Rows are points. Any point is a mix of the corners, with weights that add up to 1. It lies inside the corners' shape when no weight is negative. Is each point inside? If not, which corners have a negative weight?

Corners:
(1): [-46 -64]
(2): [ 46 -23]
(3): [-13  -9]
Points:
[ 29 -38] -> outside (3)
[-42 -61] -> inside
[ 52 -18] -> outside (1)
[ 6 -1] -> outside (1)
[-38 -36] -> outside (2)
[-42 -49] -> outside (2)
[-38 -56] -> inside

Corners:
(1): [-13 -64  11  -3  11   8  30 -19]
(2): [-54  -9 -56  24 -21  12  42 -56]
(3): [ -4 -25   3 -31   1 -25  35  -4]
(4): [ -9  31  -3  16  19   8  15 -32]
(5): [-43 -17  -7  14  25  12  32  17]
(6): [-28 -10 -66 -91  18  15  29 -18]
(7): [ 35  31  29 -19 -12  30 -41  32]
(8): [ 90  28   8 -16 -27 -23 -95  55]
(9): [-41  27  18  44  -6  -1 -14 -47]
Points:
[-12 -14   2  -5   8   5  15   3] -> inside
[-24 -14  -2  -7  -1  -1  27 -34] -> outside (5, 8)
[  9  16  -9 -15  -5   3 -19   4] -> outside (1)
[  0  -7  -9   4 -10   0  11  -4] -> outside (6, 9)

Corners:
(1): [ 37  10 -69 -23   9   3 -23  13  57 -60  58  -5 -17 -46  50  42 -34  24]
(2): [ 39   2  44  27  27  23 -84  13  28  26 -81   3  44  15  -2  18  35  28]
(3): [  8  -6 -35 -45  11  -6   2 -60 -16 -24  35  14 -17 -52   0  68 -59   5]
(4): [ 18 -24  41  -3   4  -8 -42  54 -20 -28 -48  13  24  37 -79   4  -4 -14]
(5): [ 23  -6 -77 -77  60  15   4 -35 -41 -18  50  19  15 -40  20  58   3 -46]
(6): [ 12  39  33 -51 -52 -11 -12 -19  87 -84  60  -8 -23 -25  -8 -84  -4  51]
(7): [  6 -26   5  29 -19 -66   1  -1  55 -14  28 -20 -11   3   6 -95  37 -26]
(8): [ 56   0  -4 -23  19  13 -34  29  17  51 -52 -34   7   3 -65  38  14 -11]
(9): [ 57  21  -9 -36  15   3 -14 -18 -46 -20 -71  15  52  14 -81  69  34  14]
(10): [ 10 -53 -35 -63   4  36  28 -48 -10 -27  43 -22 -16   3  71  35 -19  14]
(11): [ 62  -8 -10  35  78  14 -37  -3 -17  -2 -15  21  25  38 -29  32 -29  36]
(12): [ 34 -28   2  48 -31  27 -87  69  41  37   9  29  55 -19 -24 -23  43  51]
(13): [ 65 -25  54 -43  23  -7 -13  56   8  32 -11  15  15 -16 -17  10  60  54]
(14): [ 37  25  35   9 -42  14  17  -2  49   2  -1  -4 -45 -29   8 -83  60 -19]
(15): [-18  -5  91  54  -4 -33 -25  59  -5  19 -51 -27  18  -8 -90 -53  57  40]
(16): [ 11  38  37  -2 -24 -29  -1  25  37  18 -12  16  32  61 -37 -23  64 -12]
(17): [-12  -3  39  12  -2 -11  23  -4  63 -37 -63  -9   8  -8 -26 -53 -20   6]
(18): [ 26   4   3 -58 -12  -3  35 -17 -18 -79  71  -1  59 -69  38  10 -60 -14]
(19): [-22  39 -35 -50 -12 -50  12 -30 -26 -18  39  20   6 -18  47 -55  -7  36]
Points:
[ 32  -4  -1 -22   3   1 -24   4  -1   0   6  13  23  -1 -11   1  12   8] -> outside (1, 15, 17)
[ 26   0  16  -6  15  -9  -8  14   1  -2 -21  -2  22   6 -13  -4  21   3] -> outside (3, 6, 12)
[ 21  -7  13 -16   6  -5 -17  15  -4 -16  -9   4  17  -2 -30   3   4   0] -> inside
[ 21  13 -10  -7   4  -5 -13  -1   5   4  -9   2  18  -3   1  -8  19   7] -> outside (3, 4, 6, 13)

Corners:
(1): [ 30  -4 -23  17  11   3  40 -45  13  11 -21  36  -9  48  29  21 -19 -41
  18   9]
(2): [ 53   6  31  -3   7 -45  35 -74  27  -2  32  -3  31  19 -59  -2 -29 -33
 -42  19]
(3): [-46 -11 -28 -58  70  36   1  51 -12  14  -2  64  -1 -45  13  38 -20   6
  -7  23]
(4): [-38  41   3 -44   7  17  36   4  18 -40 -49  48 -29 -52  -5  -4  12 -21
 -18  -1]
(5): [ 60  23   2 -21   9 -30  70 -53  30  17  -4  25  65  41  10   1  17 -47
 -24 -45]
(6): [-13  49   5  25 -17  10 -72 -18  -8 -53  34  18 -38  12 -31  -5  12  25
 -32 -43]
(7): [ 20 -20  11  26  30  35 -33 -31  63   5  66   7  23  -4   1  24  16 -32
 -21  -2]
(8): [-15 -38 -17 -28 -17  29  45  82  19  13 -19  56 -29 -39  -8 -32 -39  62
  13 -35]
(9): [ 18 -31  54   3 -20 -58 -53 -45   6 -42  36 -51 -57  -1 -35  42  25  36
  54 -41]
(10): [ -9 -32 -26  53 -18  34 -32  15  12 -38  43  -7 -22  -9 -26  56  57  24
   5  12]
(11): [ 31   5 -18  24  27 -33   5 -16   8 -16 -24  28  69  -7 -26   2  -8 -46
   0 -33]
(12): [-18  18  46  46 -23  22 -34 -28   6 -44  -1  11  -4  -4  13  76   1  43
 -14   9]
(13): [ -7 -17   8 -42  29 -40  22   1  19  10   6  20 -11  46  57 -34  23 -38
 -61   0]
(14): [ -3   5 -25 -41 -19 -44  21 -44  45 -27 -42  16   7  24  -8  66 -14 -29
 -11  -9]
(15): [-29  24 -60 -38 -17 -17  33  89 -18  -3  30  49 -17 -60  20  29 -43 -35
 -13 -13]
(16): [ 49 -13  19  71  34 -25 -50  20 -44 -84  38  21 -52 -40  11  35   1  66
   2 -16]
(17): [ 58   5  12  32  -3 -25 -71  10  19 -49  17 -21 -21 -14   3  50  46  15
   0  25]
(18): [-13 -30  -7 -34   5  -4  16  48  -3  76 -11  27 -30 -95   7  23  24  -7
 -54  -3]
(19): [ 10 -28 -19  12  -5  31 -44 -48 -33 -34 -38 -36 -29 -36  16  42  35  46
   4   2]
(20): [ 10   5 -14 -19  31 -45  81 -51  53  26   0 -34  11  21 -15  12 -29 -11
   0 -18]
(21): [-11  29 -35  20 -17 -51 -80 -42   9  -6  -5  15   9 -24  -6   6  35  62
   9 -14]
Points:
[ 19   3   7   6   3 -15  -1 -26  11 -23   3  -2  -9  -4  -4  28  11 -11
 -10  -9] -> outside (3, 8, 21)
[ 19  -3  -7  -2  18 -15  28  -6  22   1  13  16   8   7  -2  26 -16 -18
 -19  -3] -> outside (4, 9, 19, 21)
[ -4   0   1  11   9  -8 -16 -16   2  -8   7  15  -6 -18  -2  18   7   5
 -11  -5] -> outside (5, 8, 14, 17)
[ 10  -1   3 -20  11 -17  24 -15  26  -5   2   2  12  -7  -2  30  13 -34
 -25   5] -> outside (1, 6, 8, 16, 21)
[  0   3 -12   1   3  -8 -10   9   4 -11  15  19 -11 -22   2  18   5   4
 -11  -8] -> outside (14)
[ 11   6 -16  -2   8   0 -18   5  -7 -12  -5  27  -9 -42  -3  12   1   9
   1 -11] -> outside (10, 12, 13, 14, 20)
[  6  -4  -7  -7  12  -9   6   1  10  -7   1  24   3 -15  -9  14  -8   1
 -10  -7] -> inside

Corners:
(1): [-57 -63 -37  37  49 -43  39  -8   5  39 -27 -28  45 -15  -3 -35  19  -7
 -35  31]
(2): [ 52 -30 -37  45  16  44  38 -43  57  17  30  19  23 -34   3 -50 -20  31
 -20  33]
(3): [-29  33  20 -75   2  27 -19 -30  25 -60  -9  25  26 -21   6  32  24  59
  32 -37]
(4): [ 19 -15  -7   6  62  60 -22 -58  39 -66  58   7  53  10   6  20  -9  20
 -49  40]
(5): [-16  21  -1 -24 -29  13 -11 -49   6  51  11   8 -38  52 -35  15  28 -15
  31 -61]
(6): [-44   3 -17 -41  13  20  28 -30  71 -46   7 -29  54  75  65  34  17  27
 -33  56]
(7): [-47  43  54  14 -52 -34  39  58  -8  43 -14   4  -7  69 -24  40  64  14
 -36  -6]
(8): [ 33 -36 -39  38  16 -52  40 -19   7 -12  -5 -31 -36  49  10 -26  24  67
  -8 -24]
(9): [ 18 -45 -35  76 -31   9   5  41  64  58  47 -28 -44 -12  64 -54  72 -16
 -56  14]
(10): [-23 -24 -47 -30  15  27  -4  -2  19  -7  39   2 -27 -31  19 -48   4   5
 -27  52]
(11): [ 41 -33 -17  68 -22  53 -60  38   7  59  50 -87   0 -45  47 -47   2  -9
 -73 -23]
(12): [  0  32  14 -95  -1 -53 -42  23 -33 -37  -6  37  32  27  -9  52  -9   1
  -9  28]
(13): [ 14  19 -16 -22  61  56 -35  58   3  46  21 -21  -3 -43   4  36  33 -27
  52 -35]
(14): [-44  33  25 -86  30 -46 -25  34  13 -20 -76  23 -15  19  -8 -25  13  -4
  40 -17]
(15): [-64  20  16 -47  41 -59 -43   7  64  11 -11  15  36  16 -13  45 -18   5
   3 -14]
(16): [ 29  -5   9  16  -9  42 -49  10 -22  56  38  42 -26  -9   2  36 -11  23
  15  13]
(17): [ 20  20  37  14 -27  -3 -22 -24 -13 -44   2 -38   8 -15  26 -15 -32   7
  28 -28]
(18): [  5 -23  42 -70 -33  14  18  32   4 -67  16  -7  50  24  32  25 -17  -3
  54  11]
(19): [ 16   8  54 -94  20 -29  57 -12  -3 -22 -51   1 -13  38 -17  70 -13   0
  39   9]
(20): [ 63  14  19   2 -22  -3   3 -19 -40  50  32  38 -45  33  24 -24 -14  23
  -4 -14]
(21): [-30   2 -19  56 -40  52   5 -21 -18 -20  31  20  12 -24  27  -7 -22  23
 -47 -45]
Points:
[ -2 -13 -14   7  22  -2 -27   2  23   4  26 -13   6 -11  33   4   2  10
 -29   9] -> outside (2, 5, 7, 14, 18)
[-12   5  13 -35   9 -10   6   5   8 -22  -5   4  14  19  15  23   4  11
   0  13] -> outside (2, 5, 11)
[-28   4   4 -28   3  -6   6   1  12 -11 -14  -2  16  10   2  11   5  14
   6  -6] -> outside (4, 9, 20)
[ 5  2  8 -7 -1  3 -1 -4 11 -2  4 -3  6 10 11  3  3 12  3 -6] -> outside (10)
[  8  -3  -6  13   3   9 -17  14   8  26  17 -11   4   5  17  -3  11   0
 -12  -8] -> outside (3, 10, 19)
[  2  -6   2 -10 -10 -10   7  -4  13   3   3   2   3  10  12  -7  -1  15
  -7   6] -> outside (4, 13)
[  6  -3  -1 -11   3   5   0  -3  17   7  10  -3   1  12  10   1  10   9
   0   1] -> outside (21)
[-5 -9 -2 -8  8  4  2 -6 14 -1  5  1 17 -2  8  0  2 14 -1  5] -> inside

Corners:
(1): [ 56  25  43  20 -72   0  32  28 -34 -32 -29 -28 -24 -42 -13 -44  17 -11
  -7  54]
(2): [-31 -29 -17  -1 -16   1 -16 -49 -39  51   1  -5  13 -28 -13  25  41 -27
 -25 -11]
(3): [ -7  36  -7 -20 -35  23  20   9 -27 -38 -57 -45   5  21  14   3 -37  17
  -3   7]
(4): [-67 -27  -8 -46  16 -12 -14  24 -24 -16  16   7  90  31  18  33 -23 -15
 -23 -26]
(5): [-35 -48   0 -33  95 -26   4 -29 -65   9  32  11  32  26 -15  19 -45 -37
 -38 -52]
(6): [ 26 -27   5   4  -3   8  15 -67 -51  66  -9  36  27 -17 -68  43   7 -42
 -23  17]
(7): [ 38  25  87  21  -3  31  46 -33   6   1   2 -21  11 -62   1  -6  27 -56
  37  42]
(8): [-73 -57 -19 -29  60  -6 -25  17 -14 -34  61 -18  -8  30   0  44 -38 -58
   5 -81]
(9): [ 40  -5 -46  -1  -6 -45 -15 -38  -9 -29  -9 -54 -14  17  -8  35 -24  13
 -33   4]
(10): [-74  -8 -47 -70  67 -58  -2 -16 -19 -22 -25  28  24  16 -43   2 -78 -32
 -18 -83]
(11): [ 57  42  64  37 -38  27  36  -3  -1  37 -10 -46  -3 -25 -35 -42  65  14
  17  16]
(12): [ 11 -17   5 -15 -29 -18  14  -3   2   9  27 -20 -47 -19  18  21  -6  14
 -13  34]
(13): [ -5  16  13  37 -39 -10  40  10  -9 -20  -1 -34  -1 -17  33 -17 -54  29
  33  33]
(14): [ 28  52  20  65 -23  -4   3  20   1   7 -67 -26  -4 -14 -21 -71   4   5
 -27  68]
(15): [  0  26  22  17 -59  61  -8  14 -27 -21   4 -48 -20 -50 -22 -32   1  29
   1  21]
(16): [-50 -64 -15 -40  56  -6 -26  10 -11 -31   1   3  33  10 -15  10  -7 -29
  26 -30]
(17): [ -2   1   3  12   8 -27   8  29   7  -9 -20 -46 -29 -44  -2  34 -27  16
  20   3]
(18): [-12  37 -37  -2 -37  15  48  47  -6 -25   1 -62  14 -21  -1  -9 -23  13
  14  17]
(19): [-23 -55 -45 -11 -14   6   6  -5  -7   1 -10 -19  -8  -6  -7  25 -38  31
 -69 -31]
(20): [ 29   8  36  19 -58  -8   1  22 -10  21 -16 -65 -24 -46   2 -44 -14  -1
  12  59]
(21): [  0   9  71  30 -63  12  41 -17 -25   6 -15 -52  21 -11 -54 -43  49   8
   3  70]
Points:
[ -9  -1   9  -2 -13   9  14  -5 -22   5  -7 -17   9 -12 -14  -4  -3 -13
  -5   5] -> outside (9, 17)
[ -2   1   9   6  -6  -3   5   5 -15  -4 -16 -26   3 -11 -10 -11 -11  -7
  -4  14] -> inside
[  7   3   2  11 -31   3   8  -2 -27   6  -5 -35  -1  -4  -8  -7  -5   8
 -20  18] -> outside (7, 10, 16, 17)
[  6  -1  15   7 -19   8  11   1 -16  -3  -1 -31   1 -21  -6   1  -2  -5
   0  18] -> outside (10)
[ -8  -7   5  -3  -7  -2   6   4 -17  -6  -6 -30  -1  -9  -6   1 -18  -6
  -6   2] -> inside
[ -5  -6   3  -1 -12  -5  11  -7 -18  -2   1 -25  -1 -14  -7   8 -15 -11
 -11   9] -> outside (11, 16)
